Each row is a point. Examples show where two turns around zero, p and q, send a point. Where does a point land after both, in the order given? Backwards means that the second turn is done in reverse. Each puzzle has new turns, and all numbers are rounded.

Turn p:
0.023  -0.001 -> 0.022  -0.005
0.011  -0.030 -> 0.006  -0.031
-0.017  0.015 -> -0.014  0.018
-0.008  -0.029 -> -0.013  -0.027
-0.009  0.044 -> -0.001  0.045
Turn q:
0.000  0.049 -> 0.014  0.047
-0.001  -0.021 -> -0.007  -0.020
0.015  -0.040 -> 0.003  -0.043
-0.012  0.002 -> -0.011  0.005
-0.002  0.011 -> 0.001  0.011
Where do these land?
p, then q: -0.018  -0.018 -> -0.024  -0.008
q, then p: 0.015  0.042 -> 0.032  0.031
q, then p: -0.010  0.016 -> -0.002  0.019
p, then q: -0.017  -0.028 -> -0.028  -0.018
q, then p backwards: 0.029  -0.012 -> 0.028  -0.015

Turn p:
-0.016  0.024  -0.017 -> -0.015  0.026  -0.015
-0.014  -0.021  0.023 -> -0.014  -0.020  0.024
-0.016  0.018  -0.008 -> -0.014  0.020  -0.006
0.014  -0.051  0.005 -> 0.008  -0.052  0.003
-0.015  0.024  0.010 -> -0.011  0.025  0.012
0.047  0.006  -0.013 -> 0.046  0.001  -0.018
Turn q:
-0.010  -0.009  0.020 -> 0.012  -0.013  0.017
-0.009  -0.026  -0.001 -> -0.009  -0.026  0.005
-0.026  -0.006  -0.001 -> -0.013  -0.006  0.023
0.044  0.041  -0.018 -> 0.009  0.044  -0.044
Where do these land?
q, then p: -0.007  -0.010  0.018 -> 0.011  -0.015  0.011
q, then p backwards: -0.001  -0.015  0.012 -> 0.009  -0.016  0.006
p, then q: 0.014  0.009  0.012 -> 0.017  0.005  -0.010
p, then q: 0.013  0.009  -0.069 -> -0.058  0.022  -0.034
p, then q backwards: -0.019  0.008  0.027 -> -0.032  0.009  -0.003

Turn p:
-0.026  -0.014  -0.004 -> -0.021  0.005  -0.021
-0.028  -0.001  0.018 -> -0.018  0.027  -0.007
0.059  -0.004  -0.004 -> 0.022  -0.039  0.039
-0.005  0.019  -0.010 -> 0.018  0.007  -0.011
Turn q:
0.004  0.025  -0.043 -> 0.014  0.015  -0.045
-0.008  0.010  -0.031 -> -0.002  0.016  -0.029
-0.016  -0.020  0.030 -> -0.018  -0.001  0.035
-0.015  0.011  0.019 -> 0.006  0.016  0.021
-0.012  -0.015  0.021 -> -0.014  0.000  0.025
0.048  -0.011  0.004 -> 0.014  -0.047  -0.006
Where do these land?
q, then p: -0.011  -0.006  -0.011 -> 0.004  0.007  -0.015
p, then q: -0.001  0.001  0.003 -> 0.003  0.002  0.001
q, then p: 0.010  -0.044  0.002 -> -0.041  0.005  -0.018
p, then q: -0.013  0.017  0.044 -> 0.039  0.024  0.017
p, then q: 0.014  0.033  -0.039 -> 0.006  -0.045  -0.027

Turn p:
-0.011  0.012  -0.007  -0.002 -> -0.014  0.002  0.001  -0.010
-0.037  0.008  -0.004  -0.001 -> -0.034  -0.008  0.015  -0.005
0.047  0.035  -0.004  -0.004 -> 0.032  0.031  -0.020  -0.033
0.029  -0.023  0.029  0.019 -> 0.041  0.007  0.012  0.027
-0.042  -0.003  -0.009  -0.031 -> -0.035  -0.038  0.002  -0.012
0.014  -0.029  -0.004  0.019 -> 0.012  0.006  -0.009  0.034
Turn q:
0.007  0.032  -0.005  0.009 -> 0.004  0.009  -0.025  0.022
0.031  -0.003  -0.023  -0.028 -> 0.041  -0.009  -0.013  -0.019
-0.030  -0.015  -0.007  0.033 -> -0.035  -0.026  0.013  0.015
0.001  -0.054  0.022  0.014 -> -0.004  -0.011  0.058  -0.007
0.014  0.035  0.002  -0.026 -> 0.018  0.027  -0.032  -0.005
-0.022  0.004  0.011  -0.003 -> -0.022  0.010  -0.001  -0.006
Where do these land?
q, then p backwards: 0.005  -0.030  0.009  -0.021 -> -0.002  0.026  0.026  -0.009
q, then p backwards: -0.016  0.020  -0.021  0.015 -> -0.007  -0.022  -0.027  -0.008
p, then q: 0.003  0.008  0.016  0.038 -> -0.004  0.032  -0.007  0.027
q, then p backwards: 0.020  0.013  0.015  -0.019 -> 0.028  0.014  0.002  0.013
p, then q: 0.010  -0.052  -0.035  -0.007 -> -0.003  -0.059  0.004  0.025
q, then p: -0.021  0.039  0.015  -0.006 -> -0.039  0.017  -0.005  -0.020

Turn p:
-0.009  0.038  0.008  0.007 -> -0.032  0.024  0.007  0.002
-0.029  -0.042  -0.029  -0.014 -> 0.006  -0.057  -0.011  -0.014
-0.007  -0.019  -0.028  0.011 -> 0.000  -0.029  -0.017  0.014
-0.018  0.007  0.031  0.023 -> -0.013  0.005  0.039  0.013
0.035  -0.012  0.011  -0.004 -> 0.035  0.017  -0.004  0.004
0.027  0.028  0.009  -0.021 -> 0.004  0.040  -0.012  -0.016
Turn q:
0.015  -0.029  -0.008  0.001 -> 0.019  -0.013  -0.025  0.001
-0.010  0.010  0.024  0.020 -> -0.015  0.011  0.009  0.027
0.024  -0.014  0.027  -0.006 -> 0.030  -0.007  0.005  0.023
-0.056  0.019  -0.021  -0.026 -> -0.049  -0.022  0.024  -0.035
0.027  0.014  -0.023  0.012 -> 0.014  0.031  -0.013  -0.017
Where do these land?
p, then q: -0.014  -0.030  0.020  -0.021 -> 0.034  -0.023  0.010  0.011
p, then q: 0.000  0.016  -0.032  0.007 -> -0.025  0.000  -0.019  -0.018
p, then q backwards: -0.018  0.013  -0.026  0.027 -> -0.032  -0.015  0.013  0.022
q, then p: 0.017  -0.040  0.022  -0.024 -> 0.046  -0.008  -0.008  0.027
p, then q: 0.010  0.030  0.003  -0.008 -> -0.016  0.012  0.020  -0.016
p, then q: 0.003  -0.040  0.014  0.015 -> 0.030  0.003  -0.016  0.029
p, then q: 0.001  0.052  -0.001  0.005 -> -0.043  0.013  0.023  -0.013

Turn p:
0.006  0.006  -0.007  0.019  0.016  0.004 -> 0.008  0.016  -0.008  0.018  0.005  0.004
-0.013  0.009  0.042  0.003  -0.034  -0.024 -> 0.024  -0.011  0.045  -0.030  -0.010  0.006
-0.017  0.007  -0.012  0.022  -0.029  -0.010 -> 0.016  -0.020  0.018  0.020  -0.022  0.005
-0.019  -0.037  -0.016  -0.025  0.016  0.013 -> -0.047  -0.016  -0.006  0.008  0.020  -0.007
0.033  -0.010  -0.007  0.011  -0.016  -0.020 -> 0.034  -0.021  -0.015  -0.002  0.010  -0.008
0.007  0.011  -0.008  0.006  0.012  -0.026 -> 0.017  0.010  0.001  0.009  0.002  -0.025
0.012  0.008  -0.005  -0.074  0.012  0.077 -> -0.073  0.015  -0.057  -0.046  -0.022  0.020
0.004  0.002  0.027  0.026  0.015  0.007 -> 0.015  0.024  0.010  0.001  0.018  0.022
-0.013  0.003  -0.013  0.013  0.008  -0.022 -> 0.007  0.002  0.013  0.023  0.000  -0.018
Turn q:
-0.004  0.033  0.048  -0.025  -0.034  -0.041 -> -0.030  0.032  0.006  -0.059  -0.012  -0.035
0.008  -0.016  -0.006  0.031  0.008  0.042 -> 0.029  0.011  0.003  0.042  -0.005  0.020
-0.034  -0.005  0.016  0.006  -0.017  0.001 -> -0.022  0.019  0.025  -0.004  -0.001  0.016
-0.016  0.018  -0.004  0.032  0.003  -0.007 -> -0.022  0.020  -0.020  0.013  0.006  0.014
0.024  -0.028  -0.026  0.000  0.033  0.000 -> 0.018  -0.038  -0.008  0.031  0.012  -0.012
0.000  0.002  -0.024  0.000  0.058  0.030 -> 0.033  -0.018  -0.017  0.023  0.047  0.019
0.022  0.010  -0.003  -0.029  -0.026  -0.012 -> 0.006  -0.013  -0.006  -0.034  -0.026  -0.015
-0.009  -0.006  0.030  0.005  -0.026  -0.015 -> -0.022  0.022  0.022  -0.008  -0.016  -0.014
0.009  -0.009  -0.032  -0.020  0.002  0.002 -> 0.011  -0.037  -0.006  -0.004  -0.005  0.008
Where do these land?
q, then p: -0.029  0.028  -0.029  -0.005  0.016  -0.006 -> -0.045  0.008  -0.018  0.019  0.002  0.004
q, then p: 0.026  -0.013  -0.026  0.009  0.011  -0.013 -> 0.011  -0.027  -0.001  0.027  0.017  -0.003
q, then p: -0.015  -0.004  0.026  -0.055  -0.009  0.064 -> 0.004  0.026  -0.034  -0.076  0.016  0.016
q, then p backwards: 0.043  0.002  0.026  0.016  0.016  -0.011 -> 0.016  0.017  -0.027  -0.003  0.027  -0.034
q, then p: -0.017  -0.016  0.021  0.006  0.005  0.008 -> 0.009  0.025  0.015  -0.008  0.004  0.011
p, then q: 0.011  0.009  -0.019  0.032  -0.012  -0.013 -> 0.008  0.003  -0.016  0.026  -0.026  -0.016
p, then q: -0.019  -0.007  0.001  -0.004  -0.026  -0.029 -> -0.009  0.004  0.029  0.005  -0.008  -0.030

Turn p:
0.001  0.007  -0.049  0.008  0.007  0.023  -0.036  0.011 -> -0.019  0.016  -0.018  0.000  0.027  -0.013  -0.047  -0.020
-0.037  0.010  0.014  0.010  0.027  0.002  -0.003  -0.003 -> -0.028  -0.012  0.026  -0.023  0.003  0.015  0.005  -0.010
-0.022  -0.016  0.008  -0.011  0.037  -0.017  -0.015  0.020 -> -0.017  -0.021  0.001  -0.042  0.015  -0.017  0.014  -0.002
0.020  -0.010  0.038  0.026  -0.015  0.011  0.010  -0.012 -> 0.038  -0.018  0.019  0.010  -0.025  0.018  -0.005  -0.001
-0.011  0.005  -0.074  0.019  -0.009  -0.004  0.003  0.011 -> -0.043  0.007  -0.013  0.041  0.027  -0.027  -0.032  0.005
0.000  0.002  -0.006  -0.018  0.024  -0.024  0.004  -0.034 -> -0.004  0.008  0.007  0.006  0.018  -0.007  0.040  -0.023
0.030  -0.018  0.048  0.000  -0.009  -0.005  0.018  0.002 -> 0.049  -0.020  0.004  -0.004  -0.021  0.009  0.019  0.016
-0.027  -0.015  0.023  -0.033  0.014  0.002  0.003  -0.022 -> -0.013  -0.007  -0.009  -0.022  -0.016  0.015  0.039  -0.022
-0.006  0.008  -0.061  -0.011  0.005  0.022  0.007  0.023 -> -0.036  0.010  -0.038  0.016  0.034  0.000  -0.026  0.010
0.043  0.035  0.016  0.009  -0.040  0.008  0.010  0.014 -> 0.042  0.032  0.007  0.018  -0.011  0.015  -0.021  0.037
0.008  -0.008  0.043  0.002  -0.040  -0.018  -0.002  -0.009 -> 0.031  0.004  0.015  0.000  -0.050  -0.008  0.013  0.010
Turn q:
0.004  -0.010  0.030  0.018  -0.010  0.012  0.058  0.031 -> 0.025  -0.001  0.008  -0.037  0.016  -0.032  0.045  0.025
-0.011  -0.007  -0.029  0.034  0.005  0.023  0.000  0.038 -> 0.009  -0.017  -0.001  0.011  -0.028  0.017  0.028  0.043
0.019  -0.016  -0.018  -0.047  0.008  -0.015  -0.006  -0.078 -> -0.016  0.024  -0.042  0.012  0.043  0.027  -0.032  -0.057
-0.011  -0.012  0.006  0.010  -0.008  0.009  -0.041  0.001 -> 0.004  -0.023  0.024  0.006  -0.014  0.025  -0.013  -0.008
0.029  0.019  -0.004  -0.007  0.020  0.014  -0.028  0.017 -> 0.008  0.004  0.011  0.031  0.005  -0.001  -0.032  0.028
-0.044  0.008  0.008  0.002  0.014  0.005  0.004  -0.012 -> -0.038  0.003  0.019  -0.001  -0.003  0.006  0.023  -0.010
0.011  0.012  0.001  -0.042  -0.022  -0.008  0.013  -0.002 -> -0.003  0.027  -0.013  -0.030  0.008  -0.009  -0.028  -0.002
0.011  0.016  -0.008  0.013  -0.011  -0.017  -0.021  -0.035 -> 0.010  0.014  -0.004  0.024  -0.016  0.003  -0.013  -0.037
-0.007  -0.011  0.013  0.019  0.005  -0.023  0.021  0.040 -> 0.002  -0.031  -0.002  -0.014  -0.011  -0.036  0.021  0.018
Where do these land?
q, then p: 0.016  -0.008  0.011  0.024  -0.019  0.002  -0.038  0.014 -> 0.046  -0.008  -0.007  -0.001  -0.022  -0.009  -0.014  -0.009
p, then q: -0.017  0.002  0.046  -0.003  -0.007  -0.006  0.028  0.007 -> 0.020  0.002  0.008  -0.047  0.011  0.001  0.007  0.023
q, then p: 0.007  -0.004  -0.030  -0.011  -0.012  0.001  0.020  0.020 -> -0.012  0.016  -0.027  0.004  0.014  -0.010  -0.013  0.020
q, then p backwards: 0.010  0.004  -0.025  0.014  0.013  -0.039  0.017  -0.005 -> 0.004  -0.034  -0.026  -0.023  -0.021  -0.006  0.001  -0.007
q, then p: 0.002  -0.025  -0.024  0.017  0.004  0.025  0.007  -0.009 -> 0.003  -0.017  -0.018  0.019  0.017  0.026  -0.017  0.006
p, then q: -0.003  0.006  0.055  -0.087  0.016  -0.021  0.000  -0.050 -> 0.002  0.091  -0.039  -0.040  0.035  -0.020  0.026  0.009
q, then p: 0.012  0.014  0.007  0.017  0.029  -0.004  0.003  0.027 -> 0.005  -0.022  0.019  -0.003  0.000  -0.024  -0.003  0.027
q, then p: 0.003  0.022  -0.016  0.032  -0.023  0.026  -0.002  0.004 -> 0.027  0.016  0.002  0.017  -0.012  0.021  -0.018  0.029
q, then p: -0.031  -0.010  -0.024  -0.003  0.000  0.015  -0.036  -0.007 -> -0.013  -0.010  -0.013  -0.003  -0.030  0.027  -0.029  -0.016

Turn p:
-0.041  0.033  0.035  -0.019  0.031  -0.001  -0.022  0.019 -> -0.023  -0.020  0.001  0.061  0.026  0.024  -0.009  0.009
0.015  0.008  -0.009  -0.023  -0.022  0.041  -0.019  0.012 -> 0.012  0.018  0.004  -0.012  -0.010  0.052  0.006  0.012
0.001  0.009  -0.021  -0.001  0.018  -0.015  0.009  0.007 -> -0.011  0.003  0.006  -0.005  0.009  -0.017  -0.014  0.021
-0.039  0.002  0.042  0.009  0.003  -0.013  -0.016  0.041 -> 0.003  -0.015  0.024  0.054  0.032  0.003  0.023  -0.011
0.014  -0.038  0.005  0.033  0.019  0.042  0.031  -0.014 -> 0.005  -0.047  -0.005  -0.055  0.007  0.002  0.009  -0.025
0.012  0.020  -0.030  0.033  -0.033  0.006  0.021  -0.012 -> -0.021  0.032  -0.012  -0.038  -0.004  -0.013  0.031  0.001
0.023  0.005  -0.026  0.009  0.031  -0.028  -0.013  -0.009 -> 0.009  -0.003  -0.020  -0.006  0.002  -0.032  -0.017  0.038
0.009  0.002  -0.011  -0.028  -0.018  -0.011  0.018  0.009 -> 0.000  0.031  0.019  -0.006  -0.005  0.001  -0.021  -0.006
0.023  -0.025  0.025  0.025  -0.006  -0.019  0.021  -0.032 -> 0.018  -0.007  -0.026  -0.016  -0.003  -0.034  0.000  -0.041
-0.016  -0.016  -0.011  -0.038  -0.023  -0.002  -0.031  -0.021 -> 0.009  0.008  0.008  0.022  -0.055  0.015  -0.008  0.004
Turn q:
-0.007  -0.026  -0.020  -0.018  -0.025  -0.026  -0.002  -0.025 -> -0.009  -0.007  0.013  -0.040  -0.015  -0.009  0.006  -0.034
-0.012  -0.002  -0.002  0.006  -0.005  -0.016  -0.041  -0.013 -> -0.015  -0.003  0.008  0.014  -0.015  -0.023  -0.014  -0.029
-0.020  -0.026  0.006  0.009  0.008  0.008  -0.011  0.026 -> -0.011  -0.030  0.012  0.022  0.015  0.000  0.014  -0.002
-0.003  0.014  -0.032  0.015  -0.014  -0.016  -0.031  0.021 -> -0.022  0.012  -0.018  0.025  -0.021  -0.008  0.023  -0.027
0.030  -0.021  0.017  -0.002  0.014  0.002  0.070  -0.033 -> 0.059  -0.004  0.002  -0.050  0.023  0.030  -0.013  0.016
-0.027  0.019  0.019  -0.017  0.030  0.052  0.044  0.016 -> -0.018  -0.001  -0.001  -0.001  0.045  0.036  -0.012  0.061
0.034  0.007  -0.019  -0.007  0.019  -0.012  -0.031  0.014 -> 0.004  -0.013  -0.036  0.015  -0.036  -0.016  0.002  0.001
-0.031  0.019  -0.018  0.020  0.011  0.013  0.003  -0.007 -> -0.024  0.013  -0.007  0.015  0.017  0.027  -0.014  -0.013
0.048  0.023  0.008  0.000  -0.039  0.019  -0.007  -0.018 -> 0.026  0.039  0.018  -0.002  -0.048  0.000  0.000  0.019
-0.010  -0.007  0.038  -0.007  0.001  -0.025  0.006  0.018 -> 0.009  -0.007  0.008  -0.002  0.031  -0.037  0.009  0.008
Where do these land?
q, then p: 0.039  -0.013  -0.035  -0.003  0.015  -0.008  -0.005  -0.019 -> 0.016  0.026  0.003  -0.027  -0.041  0.013  0.004  0.000
p, then q: 0.010  0.030  0.003  0.016  0.004  0.016  -0.021  -0.020 -> -0.020  -0.003  -0.018  -0.003  -0.003  0.035  0.020  -0.003
q, then p backwards: -0.018  0.027  0.002  0.001  -0.022  0.011  0.058  0.025 -> 0.020  0.045  -0.012  0.021  -0.021  0.020  -0.003  0.042
p, then q: -0.036  -0.014  -0.030  -0.006  -0.025  -0.033  0.015  0.005 -> 0.008  0.035  0.021  -0.001  0.032  -0.040  0.003  -0.010
p, then q: 0.015  0.023  0.023  -0.007  -0.039  0.021  -0.007  -0.003 -> -0.007  0.029  -0.007  -0.002  -0.012  0.040  -0.019  0.017
p, then q: -0.037  -0.026  -0.010  0.024  0.025  0.033  -0.024  0.024 -> 0.026  -0.041  0.032  -0.007  0.031  0.011  0.028  0.018
q, then p: -0.010  -0.040  0.032  0.000  0.025  -0.009  -0.020  -0.026 -> 0.050  -0.026  -0.013  0.021  -0.019  -0.016  -0.006  -0.007
q, then p: 0.017  -0.012  -0.004  0.019  0.029  -0.018  0.007  0.027 -> 0.010  -0.008  0.002  -0.043  -0.003  -0.024  -0.005  0.012
p, then q: 0.020  0.024  0.018  -0.044  -0.011  -0.012  -0.001  -0.013 -> -0.017  0.026  -0.007  0.033  -0.032  0.008  -0.019  -0.008
